Each row is a point. A path goes straight from each point to the next, and from the last back to the first. The post is the endless flat space through its rows: a point in 2 columns, a line in 3, a plane in 4, and so on, so that a path can go around it. Count how often the path circles the post. Going back the other way cancels.

Post (1 x 2):
-5	2
Path (27 x 2):
-56	11
-3	15
-32	16
-1	14
27	1
7	-4
5	-3
28	12
-7	22
-60	7
-33	-17
2	-15
17	4
29	-10
-20	-9
-21	2
-32	18
-40	-7
-48	8
-54	4
-15	-4
-21	-27
-36	-7
-24	4
-14	-6
14	-21
-53	-13
Times around: 0

Post (3 x 4):
-36	-13	-9	-15
33	12	-8	5
22	24	3	0
Path (28 x 4):
-18	12	22	-22
12	29	-14	-25
42	18	-9	-5
-28	0	6	-20
23	3	-4	14
-35	19	-7	11
-4	-15	-40	-3
-1	14	-6	18
33	-3	12	5
12	-5	1	-23
-6	-4	-16	-15
-38	0	-7	-12
5	-22	-19	15
36	0	13	6
-51	-60	-30	-29
4	27	-24	-12
-24	18	-14	9
-26	11	13	1
11	-8	13	-3
29	-3	-19	-11
50	21	-34	8
12	4	-16	18
14	10	10	18
9	5	17	-12
36	-9	-21	-14
31	13	-32	6
-13	-23	-26	23
11	5	8	5
Times around: 4

Post (7 x 8):
30	-8	3	15	-13	4	-8	23
-19	-7	10	-16	20	15	23	-11
32	-3	0	-16	-16	-7	9	0
-7	-13	17	-10	17	-6	35	-10
17	-25	-35	20	25	1	-43	-2
-27	-3	10	27	13	-4	-5	8
-18	-10	0	-2	3	-17	12	22
Path (19 x 8):
-26	-13	-37	-48	-3	2	-25	1
3	-13	12	-24	13	-18	3	-25
-17	14	-2	-19	12	-2	10	17
19	3	12	-28	14	12	41	26
-30	25	-11	-28	5	16	11	19
32	-17	-9	-6	9	-16	20	-17
28	-11	-27	16	-8	8	-39	-14
28	-57	-9	56	17	-3	-60	-16
-9	-11	13	-10	10	16	12	34
13	7	21	-3	4	24	16	35
1	5	10	15	18	23	14	-3
-7	6	14	-17	-38	-16	41	10
2	-22	29	13	-23	1	10	-20
-1	-14	15	7	-3	2	-10	10
12	6	12	-27	6	-14	26	-9
19	-7	-40	4	46	-9	-7	-3
-19	-24	0	19	9	-1	19	5
-19	-45	-3	-10	11	22	-3	-11
-25	-8	11	-5	-8	-5	-5	10
Times around: 3

Post (10 x 11):
-23	14	11	28	14	5	-4	-2	13	-12	13
-5	6	-16	-12	-20	-19	5	7	-3	1	7
7	10	7	16	6	24	-39	3	-12	1	16
21	18	16	-28	-11	21	-6	-3	-2	8	-1
5	19	4	10	16	3	-7	21	2	7	1
1	3	4	-30	8	-27	1	15	3	-10	5
-25	2	-9	-2	2	1	-7	-12	-9	-23	-21
-4	0	26	-21	-4	-11	14	20	-3	-16	-13
5	5	-2	1	-11	4	26	-21	7	-32	-9
-11	-19	11	1	13	-22	5	-9	8	-12	-9
Path (31 x 11):
-13	-11	-6	28	-6	-17	-1	-4	0	5	21
-5	7	38	-14	-28	-27	39	7	-2	-52	2
-16	17	15	-41	-39	-26	7	18	8	-1	13
39	5	9	3	1	1	12	17	14	-26	1
-20	-6	8	-17	-13	5	-33	15	-20	-8	10
1	7	-15	-21	11	-17	21	19	-9	-16	15
18	3	-7	-19	2	-18	3	-15	-19	-11	-16
7	-1	0	13	-22	2	2	-24	-1	-30	6
11	-3	-2	27	-2	0	-7	-17	8	-60	-11
-18	-8	11	-26	15	-9	-17	31	-5	-3	-22
-1	1	57	31	15	38	-10	-6	26	-2	-18
-22	10	9	-15	2	-5	-26	-17	8	-3	-28
12	11	3	0	17	35	-58	-18	-28	-34	-18
-13	5	24	-14	7	-18	2	16	11	3	-18
-9	17	-8	-17	-37	22	29	-19	21	-5	-12
7	0	-5	-15	-10	4	-2	10	-11	1	23
8	1	-10	40	14	17	-29	0	-29	-39	22
-5	-21	-14	19	-24	-4	-2	-40	-10	17	-13
1	6	2	-5	-24	-10	-4	5	-9	-14	-8
25	26	-4	-25	-17	4	16	17	3	8	-18
13	6	-1	-29	9	-20	-10	17	10	-2	27
-24	19	-1	-2	-18	-10	27	15	3	-21	22
13	15	4	16	22	21	-7	-4	-19	-6	7
-5	16	16	2	-42	-14	22	-9	1	-25	4
-8	9	-18	-20	-6	-29	-17	12	0	14	-11
-24	-27	-2	-18	-5	-35	-7	9	-5	-20	-4
11	13	13	12	-15	35	-11	24	-10	0	37
6	22	7	4	21	25	-20	30	-21	-3	1
9	25	-8	-14	-15	0	2	26	-22	2	-7
-3	12	31	-3	9	-1	-9	12	-9	-10	-33
22	20	10	-6	1	-5	-16	3	-14	16	9
Times around: 4
